Each row of a before or after table is a point. The points were changed in one or more steps. Then noise was added and the rows were shuffled. The steps act on how far a point lies along the listed directions, d1 being the first. Name the steps. A step turns or swaps two directions, mirrors them in a line or flattens them onto one, adds a multiple of one to another, or multiplies one. Angles are multiples of 10 degrees, from the lower direction toward the higher: turns from -170 to 170, lines from 10 to 170 but not 90. Use the fewest steps. Two steps may share a direction if one is a turn and the other turns, adds or multiplies; they go together, in the order done. Otherwise the lowest direction goes first.
In the rows, zero is written as 128.

Directions:
(1): [ 84 108]
(2): [148  84]
Before, 10 rows:
[[146  81]
 [119  80]
 [139 156]
 [161 173]
 [114  67]
 [136 159]
 [130  90]
 [170 165]
 [147 165]
 [169 161]]
After:
[[114 183]
 [109 155]
 [164  78]
 [113 166]
 [126 184]
 [174 110]
 [115 153]
 [159 104]
 [159  92]
 [127 180]]
Steps: turn d1 and d2 by 50 degrees

Directions:
(1): [ 65 135 144 145]
(2): [133  70 133 163]
(3): [151 153 177 159]
(4): [124 104 171  82]
Before, 9 rows:
[[138 186 103  88]
 [102 200 121 163]
 [ 90  61 130  99]
 [ 83 123 119 120]
 [122 104 131 126]
 [ 81  96  90  76]
 [ 67 138 126  77]
 [119 166 147 131]
 [126  82 115  94]]
After, 9 rows:
[[126 107 139 134]
 [130 158  78  79]
 [ 91 196  99 146]
 [ 64 111 117  82]
 [ 84 113 123 128]
 [ 99  53 152 121]
 [112 168 132 118]
 [ 87  66  99 100]
 [133  71 129 111]]
Steps: turn d2 and d3 by 30 degrees

Directions:
(1): [ 50 136 150  81 139 157 108 137 136]
(2): [123 161 138 135 199 131 183 127  95]
(3): [154 204 168 122  99 130 117 165 127]
(4): [124 133 111 179 132 192  87 132  87]
(5): [ 78 129 139 189  91 120 172 144 145]
Before (9 x 9):
[[114 181 151 154 137 172 133 154  88]
 [128 110 108 155 130  97 146 118 135]
 [ 79 153 183  80 128 103 121 148 174]
 [156 186 126 118 156 183  98 143  86]
 [159 161 118 150 107 165  91 146  84]
 [183 159 136 173 107 142 123 167 104]
 [249 163 119 131 174 129 161 133  83]
 [119 157 132 175 170 158 148 141  80]
 [ 55 173 155  84 127 159 114 156 136]]
After:
[[122 161 152 101 115 170  78 171 114]
 [198 159 112 188  99 105 157 141 123]
 [116 116 113 101 161 118 113 115 127]
 [187 154 155 155 133  65 164 136 152]
 [136 147 120 161 157 178 100 135  76]
 [ 36 176 169 107 154 205 142 168 107]
 [111 153 129 137  78 164  84 153 107]
 [107 174 130 185  94 180 119 159 111]
 [162 168 134 162 122 170 105 147  86]]
Steps: turn d1 and d5 by 160 degrees; turn d2 and d4 by 30 degrees

Directions:
(1): [190 151 136 152  77 114 114 118 133 141 128  53]
(2): [142 183 171 113 139  97  77  89 106  88 116 161]
(3): [ 98  68 185 173 115 133 137  79 132  95 122 112]
(4): [120 112 180 131 171 114  96 173  84 163 169  98]
(5): [157  85 151  60  69 129 136 121 106 139 158 159]
Before, 10 rows:
[[145  99 207  87 101 123 118  98 117  94 148 163]
 [ 80  76 189 174 164 136 109 120 111 117 127 122]
 [109  97 149 222 143 136 140 133 150 149 118  38]
 [109  66 202  94 124 105 116 114  88 140 150 157]
 [176 102  59 125  78 150 174 163 166 179 127 124]
 [ 84 118 171  58 161 110  94 133  93 112 160 203]
 [131 125  92 120 115 143 179 155 145 164 143 127]
 [101 123 130 118 133 123 126 148 113 160 137 160]
 [ 98  47 186  76 113 152 140  99 103 113 161 186]
 [ 85 111 143 179 132 138 143 104 149 117 101 109]]
After:
[[ 95  61 158 177 160 146 124 173 113 167 148  75]
 [136  45 159  88  83 158 153 129 112 155 169 127]
 [112  88 206 105 118 108  91 118  96 122 171 117]
 [152 178  92  99 120 125 150 148 136 149 136 153]
 [133  52 194 109  89 141 150 109 129 116 157 129]
 [ 96 115 101 166 128 150 161 135 159 144 102 102]
 [122  44 196 108 115 111 128 147  87 175 171 111]
 [185 176  47  80  99 131 145 151 159 151 111 188]
 [ 97 117 100 179 182 143 148 192 139 186 136  71]
 [123 136 149 123 125 113 111 142 107 164 138 138]]
Steps: multiply d1 by 0; turn d2 and d3 by 60 degrees; multiply d4 by 1.6

Directions:
(1): [161  90 150 106  99  89 134 116 106 100 130 122 174 212 117 105 152 182]
(2): [ 89 120 165 132 121 154  59  79 110 121  73 126  98 101 134 125 164 186]
(3): [129 146 204 113 101 140 155 176 148 165  63 122 120 143  69 131 130 105]
(4): [187  81  90 131 147 160 133 112 141 151  75  72 163 107 118 175 100 150]
(5): [137 113 117 156 163 140 141  84  82 136 103 103 129 148 115  82 188  49]
Before (11 x 18):
[[148 119 140 109 116 127 160 180 144 156 128 131 157 126 148 130 109 114]
 [ 65 186 190 143  97 167  96 149 149 145  94 145  62  67 123 155 124 145]
 [115 139 147 113 115 144  74 118 118 108 145 163  97  99 172 130 135 185]
 [ 77 176 165 127 126 130 116 135 108 120 175 165  96 140 102 102 178  58]
 [167 127  84 119 128 135 183 173 173 142 146 130 160 126 103 157  57 121]
 [117 136 144 129 123 119 173 154 150 135 123 134 133 142  90 108 122  66]
 [160  83 135 110 127 137 170 152 162 161  48  69 158 139  64 150 106  90]
 [158  77 118 144 125 151  90 103 138 113  79  85 145 130 142 145 138 165]
 [180 121 165 106 104 140 132 180 141 178  60  94 143 113  92 167  94 164]
 [ 76 131 173 105 103 113 101 107  95  92 140 171  82 177 119  64 190 109]
 [211  79  56 145 172 130 228 129 130 167 113  85 199 163 109 140 119  36]]
After (11 x 18):
[[ 92 157 182 100  91  99 113 148 114 101 188 170 122 180 101 109 165 125]
 [116 136 137 135 142 160  84  92  91 118 129 146  88 101 164 102 175 121]
 [146 120 136 119 130 135 163 168 135 160 121 124 150 120 145 118 124  83]
 [126 130 155 115 106 105 168 162 157 122 131 140 147 161  91 115 110 105]
 [172 117  75 141 156 145 193 137 138 149 126 109 160 138  95 124 102  60]
 [143  96 109 149 128 161  85 116 156 123  84  92 127  96 150 162 118 163]
 [158  89 141  97 114 131 165 167 181 157  58  79 159 132  69 169  85 121]
 [171 125 151 132 133 160 140 160 120 194  47  80 127  97  87 148 123  97]
 [104 136 198 155 111 145 116  91  81 132  67 114 104 163  97  81 212 104]
 [209  87  75 104 118 104 214 184 181 149 146 115 211 159 126 193  49 156]
 [ 56 156 171  92  87 117  89 150 138  93 159 193  65 136 134 111 134 156]]
Steps: turn d1 and d5 by -140 degrees
